Rows are points. The points of each table are mixes of a few directions, plus a little noise. How many directions does each table use, and how many do they share? Where both have some left over, give the other angles between the two spaces (their principal angles), to ten degrees, smallest first.
In the rows, 100 means zero.

First (7 x 2)
121; 68
104; 94
65; 152
101; 99
119; 72
71; 143
119; 72
Second (4 x 2)
74; 139
118; 74
84; 124
125; 63
Directions: first 1, second 1, shared 1

First (5 x 4)
74; 162; 122; 126
103; 67; 116; 103
117; 65; 91; 83
126; 77; 121; 75
81; 130; 50; 112
Second (7 x 4)
83; 111; 113; 121
100; 83; 92; 100
118; 81; 82; 78
86; 91; 102; 118
121; 176; 126; 68
63; 106; 120; 147
129; 52; 64; 67
Directions: first 3, second 2, shared 2

First (8 x 6)
108; 86; 108; 100; 105; 93
136; 32; 136; 99; 124; 67
127; 49; 127; 100; 118; 75
73; 151; 73; 100; 81; 125
75; 148; 75; 100; 83; 123
110; 80; 110; 100; 107; 91
67; 163; 66; 100; 77; 130
105; 91; 105; 100; 103; 96
Second (7 x 6)
105; 90; 106; 100; 104; 95
122; 57; 123; 100; 116; 79
100; 102; 100; 100; 100; 100
84; 131; 83; 100; 89; 115
118; 67; 117; 100; 112; 83
122; 59; 122; 99; 115; 80
50; 195; 49; 101; 66; 146
Directions: first 1, second 1, shared 1

First (8 x 9)
112; 100; 94; 97; 114; 117; 95; 117; 119
106; 114; 87; 64; 127; 108; 106; 97; 120
71; 61; 91; 155; 99; 85; 92; 81; 113
81; 88; 123; 130; 98; 99; 81; 89; 122
127; 99; 84; 85; 110; 113; 104; 112; 114
130; 91; 91; 82; 94; 96; 108; 78; 112
95; 107; 118; 109; 95; 105; 91; 113; 96
80; 140; 111; 78; 64; 77; 124; 114; 5
Second (7 x 9)
100; 98; 100; 99; 100; 100; 100; 102; 99
82; 36; 99; 71; 98; 93; 118; 160; 82
117; 160; 101; 127; 102; 107; 83; 44; 117
100; 100; 100; 100; 100; 100; 100; 100; 100
114; 149; 101; 121; 102; 106; 86; 54; 113
101; 104; 100; 102; 100; 100; 99; 96; 101
87; 54; 99; 79; 99; 94; 113; 143; 87
Directions: first 5, second 1, shared 0; angles 60

First (11 x 11)
69; 64; 36; 95; 72; 87; 79; 80; 141; 88; 70
74; 106; 121; 103; 125; 127; 124; 120; 92; 109; 115
145; 102; 87; 97; 71; 64; 71; 77; 99; 91; 88
82; 79; 61; 98; 82; 92; 88; 88; 126; 93; 81
131; 101; 91; 97; 81; 75; 82; 84; 100; 93; 92
5; 62; 53; 102; 111; 137; 120; 113; 142; 100; 88
162; 123; 123; 98; 87; 71; 83; 88; 76; 98; 105
50; 97; 113; 104; 130; 137; 130; 124; 101; 108; 114
119; 122; 141; 103; 119; 109; 114; 114; 73; 107; 119
145; 109; 103; 97; 81; 73; 81; 84; 91; 95; 96
114; 135; 168; 106; 138; 125; 130; 127; 59; 115; 135
Second (9 x 11)
175; 34; 138; 61; 121; 154; 103; 115; 114; 88; 171
90; 109; 95; 103; 95; 92; 98; 100; 100; 103; 89
69; 112; 88; 79; 57; 93; 94; 98; 93; 112; 95
133; 65; 122; 63; 89; 129; 90; 120; 122; 110; 129
65; 86; 100; 161; 72; 146; 103; 60; 50; 92; 53
105; 124; 92; 126; 144; 65; 107; 103; 112; 93; 86
89; 131; 88; 122; 126; 64; 104; 102; 106; 98; 78
69; 131; 78; 74; 74; 71; 107; 88; 79; 97; 120
105; 110; 101; 112; 121; 82; 95; 113; 122; 106; 79
Directions: first 2, second 4, shared 0; angles 60, 80

First (8 x 14)
95; 107; 120; 90; 91; 127; 92; 104; 115; 84; 123; 82; 88; 112
92; 95; 96; 123; 76; 86; 116; 94; 85; 76; 114; 66; 81; 112
75; 117; 93; 94; 124; 67; 86; 74; 86; 86; 80; 113; 119; 91
124; 101; 126; 81; 143; 162; 98; 114; 134; 195; 140; 130; 42; 81
91; 94; 82; 113; 105; 85; 108; 100; 118; 82; 88; 110; 119; 112
99; 96; 98; 107; 86; 91; 109; 99; 104; 78; 104; 82; 103; 106
91; 100; 90; 110; 87; 107; 89; 106; 75; 91; 86; 112; 106; 117
132; 91; 95; 83; 87; 75; 102; 108; 82; 108; 66; 107; 143; 69
Second (8 x 14)
82; 66; 121; 119; 115; 88; 91; 60; 89; 70; 81; 95; 122; 107
93; 68; 140; 111; 137; 108; 90; 60; 122; 110; 99; 109; 97; 98
105; 138; 27; 80; 49; 98; 120; 165; 54; 83; 109; 78; 109; 100
103; 104; 126; 110; 100; 83; 88; 79; 120; 99; 87; 111; 98; 104
116; 132; 126; 105; 85; 76; 87; 93; 137; 112; 88; 121; 83; 102
92; 69; 102; 97; 131; 129; 106; 94; 94; 112; 116; 94; 101; 94
96; 97; 91; 100; 97; 98; 102; 103; 88; 90; 98; 94; 107; 102
113; 126; 67; 78; 87; 119; 114; 145; 95; 125; 123; 97; 84; 92
Directions: first 6, second 3, shared 1; angles 60, 80

First (8 x 20)
89; 70; 128; 95; 78; 124; 123; 92; 87; 133; 155; 86; 111; 38; 81; 118; 68; 107; 44; 51
108; 111; 81; 156; 113; 87; 119; 122; 120; 107; 85; 113; 60; 124; 81; 63; 127; 62; 151; 174
128; 110; 92; 58; 122; 115; 85; 74; 78; 91; 110; 112; 122; 50; 106; 120; 113; 110; 87; 84
70; 48; 112; 95; 58; 128; 84; 103; 82; 131; 119; 108; 84; 143; 120; 90; 77; 117; 47; 98
128; 143; 98; 67; 151; 71; 92; 65; 85; 68; 82; 100; 127; 73; 101; 135; 116; 122; 119; 71
114; 121; 83; 95; 86; 100; 79; 115; 132; 68; 64; 120; 79; 138; 108; 116; 91; 103; 133; 82
78; 107; 101; 164; 108; 59; 118; 122; 119; 103; 67; 92; 66; 179; 92; 68; 114; 84; 144; 156
86; 83; 108; 71; 84; 117; 101; 106; 97; 100; 119; 70; 153; 55; 109; 92; 99; 97; 75; 83
Second (11 x 20)
100; 102; 95; 98; 90; 100; 101; 109; 106; 99; 94; 101; 94; 111; 101; 101; 97; 89; 107; 92
103; 98; 113; 105; 126; 100; 97; 72; 79; 101; 118; 97; 120; 69; 97; 96; 107; 132; 79; 124
108; 97; 130; 112; 160; 102; 94; 33; 53; 105; 142; 93; 146; 26; 94; 94; 118; 173; 49; 155
94; 102; 78; 91; 55; 98; 104; 150; 135; 96; 69; 104; 66; 155; 103; 104; 87; 46; 138; 59
97; 101; 90; 97; 79; 99; 102; 124; 116; 99; 86; 103; 84; 125; 101; 103; 95; 76; 117; 81
94; 103; 74; 90; 47; 98; 105; 157; 141; 96; 65; 105; 61; 164; 104; 105; 84; 37; 143; 53
108; 97; 133; 113; 170; 102; 93; 24; 46; 105; 147; 93; 153; 18; 95; 93; 120; 184; 44; 164
97; 100; 89; 95; 78; 99; 102; 124; 117; 98; 85; 101; 83; 127; 103; 102; 93; 73; 118; 80
94; 103; 82; 92; 59; 98; 104; 143; 130; 98; 73; 103; 71; 148; 103; 102; 87; 52; 132; 64
98; 100; 93; 98; 83; 100; 103; 117; 111; 99; 90; 102; 89; 120; 101; 102; 96; 82; 112; 86
105; 98; 123; 110; 148; 102; 94; 48; 62; 105; 132; 95; 137; 41; 96; 95; 114; 158; 62; 145
Directions: first 6, second 1, shared 0; angles 30

First (9 x 24)
95; 97; 101; 103; 99; 96; 101; 95; 104; 99; 102; 101; 99; 96; 99; 102; 99; 99; 100; 102; 96; 100; 100; 98
29; 44; 137; 149; 76; 43; 124; 5; 171; 83; 134; 120; 85; 45; 80; 131; 91; 77; 100; 129; 26; 103; 82; 62
147; 137; 75; 69; 115; 137; 84; 160; 53; 111; 78; 87; 109; 134; 112; 79; 105; 115; 100; 82; 148; 98; 111; 125
123; 117; 88; 84; 107; 119; 93; 130; 77; 105; 89; 94; 106; 117; 106; 91; 103; 108; 100; 90; 123; 99; 105; 112
117; 113; 91; 89; 104; 113; 93; 122; 84; 104; 92; 95; 103; 112; 105; 92; 102; 106; 100; 94; 117; 100; 104; 109
73; 80; 114; 118; 92; 79; 108; 64; 127; 94; 113; 107; 96; 80; 92; 111; 97; 91; 99; 111; 73; 101; 93; 86
138; 129; 81; 74; 112; 130; 87; 150; 63; 109; 83; 89; 108; 128; 111; 83; 105; 112; 100; 85; 139; 98; 109; 120
92; 94; 104; 105; 97; 94; 103; 90; 107; 99; 103; 102; 99; 94; 98; 104; 99; 99; 101; 103; 93; 100; 99; 96
85; 89; 107; 110; 95; 89; 105; 82; 114; 96; 107; 103; 97; 88; 95; 107; 98; 96; 100; 106; 85; 101; 97; 93
Second (8 x 24)
107; 99; 83; 98; 102; 106; 98; 112; 92; 103; 97; 104; 106; 98; 93; 95; 97; 119; 91; 82; 102; 88; 94; 97
119; 102; 48; 95; 107; 121; 96; 137; 75; 109; 90; 109; 119; 93; 81; 85; 91; 157; 73; 45; 105; 63; 83; 92
68; 98; 186; 109; 88; 66; 106; 39; 142; 85; 117; 84; 69; 111; 134; 125; 115; 5; 144; 192; 90; 161; 129; 112
85; 99; 139; 104; 95; 84; 102; 73; 119; 94; 108; 92; 86; 105; 115; 111; 107; 56; 119; 142; 96; 129; 113; 105
113; 100; 62; 96; 105; 114; 97; 127; 82; 106; 92; 107; 113; 95; 86; 89; 93; 141; 82; 61; 104; 73; 87; 94
95; 100; 114; 102; 98; 94; 101; 90; 106; 97; 103; 97; 95; 101; 105; 104; 103; 85; 106; 114; 99; 110; 105; 102
105; 99; 87; 98; 102; 105; 99; 110; 93; 103; 98; 102; 105; 98; 95; 96; 98; 115; 93; 85; 102; 90; 96; 98
107; 100; 81; 98; 103; 108; 98; 113; 91; 103; 97; 103; 107; 98; 93; 94; 97; 121; 90; 79; 102; 86; 93; 97
Directions: first 1, second 1, shared 0; angles 60
